Every row gives one point. Two turns around zero, p and q, are shown by what they do to some points. Where does a point land after both, in the order given? Backwards means that the second turn is done in reverse. Each puzzle has new turns, and all numbers are rounded.
(in the rows, 128 means zero)

Turn p:
[94 99] => [ 98 162]
[156 101] => [101 100]
[133 184] => [184 124]
Turn q:
[ 84 154] => [179 125]
[187 114] => [ 69 113]
[113 116] => [136 146]
Where do these land?
q, then p: [154 159] => [ 88 136]
p, then q backwards: [ 71 126] => [104  76]
p, then q: [159  99] => [139 169]

Turn p:
[102 162 143] => [ 97 115  97]
[135  89  97] => [169 118 155]
[147 189 112] => [132 157  69]
[128  72 160] => [114 122 191]
Turn q:
[112  85 145] => [105  90 107]
[165  83 129] => [160  87 102]
[172 179 116] => [177 162 162]
[ 96 115 152] => [ 90 110 131]
[ 96 177  99] => [108 189 139]
Where do these land?
q, then p: [164 117 122] => [148 157 142]
p, then q: [165 128 159] => [110 150 167]
q, then p: [ 60 201 115] => [ 59 101  60]
q, then p backwards: [147  90 109] => [111 153  93]
q, then p backwards: [ 79 132 131] => [125 145 174]
p, then q: [151 100 132] => [132 115 162]

Turn p:
[ 93 146 109 148] => [129  92 155 145]
[104 129  77 135] => [155  81 126 145]
[ 97 135 150 110] => [141 145 165 131]
[145 137  89 107] => [154 104 107 103]
[104  86 180 113] => [135 190 145 161]
[225 135 163 155] => [ 55 156  71  84]
Turn q:
[134 116 191 219] => [ 98  27 114  93]
[121 136 109  91] => [136 167 126 144]
[108 115 143 116] => [111 141 110 115]
[209 178 125 114] => [126 110 184 205]
[113 114  86 116] => [159 160 134 111]
[112  89 127 102] => [111 164 128  98]
[ 99 147 114 138] => [155 127 100 129]
Where do these land?
p, then q: [108  76 155  90] => [146  83 141 181]
q, then p: [105 123 114 132] => [138 122 116 106]
q, then p: [149 101  77 118] => [102 162 140  85]
p, then q: [143 184 130 132] => [ 95 170 109 118]
q, then p: [127 134 220 154] => [181 114 136 206]
p, then q: [135 150  73 141] => [119 154 159  84]

Turn p:
[123 145 133 155] => [105 111 112 132]
[ 95 151 194  99] => [181 101  83 164]
[ 99  71  88 109] => [144 125 204 128]
[193 148 134 169] => [ 87 145  85  78]
[129 124  90 108] => [122 157 158 138]
Turn q:
[110 131 109 151] => [114 100 112 127]
[158 154  95 120] => [111 123 158  89]
[ 70 104  89 103] => [128  72 152 176]
[109 177 200 152] => [ 83 189  80 151]
[175 132 166 109] => [148 184 139 109]
[146  71 108 133] => [183 100 128 115]
Where do these land?
q, then p: [ 88 101  82 190] => [133 128 212  92]
q, then p: [178 154 159 128] => [134 162  98 173]
p, then q backwards: [ 96 154 132 131] => [ 87 120 131 128]
p, then q: [145 156 185 128] => [134  83 161  93]
q, then p: [164 120  96  88] => [176 129  91 110]
p, then q: [ 97  83 115 102] => [154 179 106 119]

Turn p:
[153  95 140 147 180 152] => [136 162  95 152  95 167]
[139 130 167  91 121 101] => [116 103 163 170 120 123]
[143 109 133  99  94 122] => [ 96 127 165 133 139 137]
[ 85 142 171 148 116 136] => [128  88 123 106  84 107]
[130 175  72 139 112  89] => [151 113 116 114 202 102]
[118 129 125  84  97 150] => [118 140 181 111 125 115]
[141 141 137  96 108 155] => [137 131 176 120 122 139]
[100 110  94 176 184 133] => [141 165  51 119 119 114]
[142 121 112 172 141 113] => [128 125  81 127 146 146]
Turn q:
[171 114 103 142 106 108] => [112  83 150 150 147 137]
[118 113 153 158 112 170] => [141 112 112 131  73 117]
[111 127 130 140 165 107] => [119 154 148 117 134  97]
[119  78  75 112 129  73] => [161 109 164 143 197  97]
[113 131 219 129 132 155] => [137 181 120 149  52 142]
[151 145 117 100 142 131] => [120 133 136 108 146 160]
[123 176 118 112 133 173] => [116 134  86  83 120 155]
[117 141 109 131 106 108] => [120 121 107 142 154 118]
Where do these land?
p, then q: [111  57 119 119 138 145] => [116 146  58 126 145 112]
p, then q: [142 184 143 130  95 100] => [156 128 192 134 106 127]
q, then p: [110 167 118 140  97 140] => [122 161 113 108 158 104]
p, then q: [135 141 108 149 142 137] => [119 116 136 106 141 148]
q, then p: [138 143 158 152 127 132] => [116 109 130  96 129 112]
p, then q backwards: [179  31 127  95 129 122] => [177 189 190 117 129  74]
p, then q backwards: [107 174 105 131 145 129] => [ 85  98 105 119 131 134]
p, then q: [107  83 125 128 149 107] => [114 126  96 128 153  89]
p, then q: [124 173 149 109 130 139] => [124 120 158 162 111 151]

Turn p:
[144 127 133 110  55  94 142 115] => [106  82 185 127 102 156 115 129]
[138 121 144 125 113 114 109 162] => [135 116 138 138 154 163 135 121]
[112 106 125 123 157  96 131 126] => [121 129 119  89 148 126 141 148]
[105 107 161 138 133 128 130 133] => [143 111 115 105 150 126 114 111]
[117 153  63  70 162 162 112 109] => [ 90 169  88 165 107 111 116 194]
[158 138  44 143 155 106 159  96] => [ 88 161 140 118  81  90 192 157]
[100 134 140 151 116 130 123 147] => [154 104 130 138 149 114 128 122]
[129 162 169 136 152 113 152 136] => [148 159 160 111 156 111 110 112]
[126 120 147 148 134 113 101 107] => [163 124 122 103 117 142 131 130]
[151 111 154 136 103 225 121 149] => [129 123  82 186 115 141  98  55]
Turn q:
[111 104 124 127 150 100 124 129] => [117 126 157 131 116  98 131 116]
[144 103  96 146  85 165 142 156] => [125 104 100  61 134 147 140 133]
[ 94 160 104 112 126 118  73 117] => [117 160 103 157  71 122 148 123]
[138 156 116  77  79  89 119 113] => [130 125  95 150  93 108 114 194]
[146 114 138 107 164 153 111 108] => [136 143 108 144 154 103 112  93]
[114 160 131 157 165 123 178 169] => [168  94 179 137 127 167 146 111]
[154 148 122 146 149 122  82 111] => [100 134 108 158 111 142 101  97]
[119 121 152 125 116 127 111 147] => [108 126 125 137 141 125 155 137]
[133  86 169 153 118 154 212 103] => [153 140 176  78 205 139 105 150]
Where do these land?
q, then p: [108 119  94 123 104 148 194  95] => [104 168 150 160 140 189 105 133]
q, then p: [185 151 124 121 143 143 106 136] => [132 118  85 128  92 123 166 139]
p, then q: [169 100 128 141 128 114  94 148] => [172 141 115  98 154 145 117 121]
p, then q: [ 91 120 121 113 107 145 145 150] => [100 131 157 118 115 107 135 100]
p, then q: [189 127 160 104 118 109 128 126] => [146 177  96 143 160 150 146 131]
p, then q backwards: [119 175 123 153  91 119 175 107] => [104 101 116 117 168  69 146 128]
q, then p backwards: [ 94 126 126 145 144 144 178 130] => [145 148 159 156 130  84 121 129]
q, then p: [ 91 117 157 138 153 130  49 119] => [160 114 161 111 113  50 116 148]
q, then p backwards: [107 118 119 113 163 101  83 139] => [145 137  96 155 112 162 165 125]
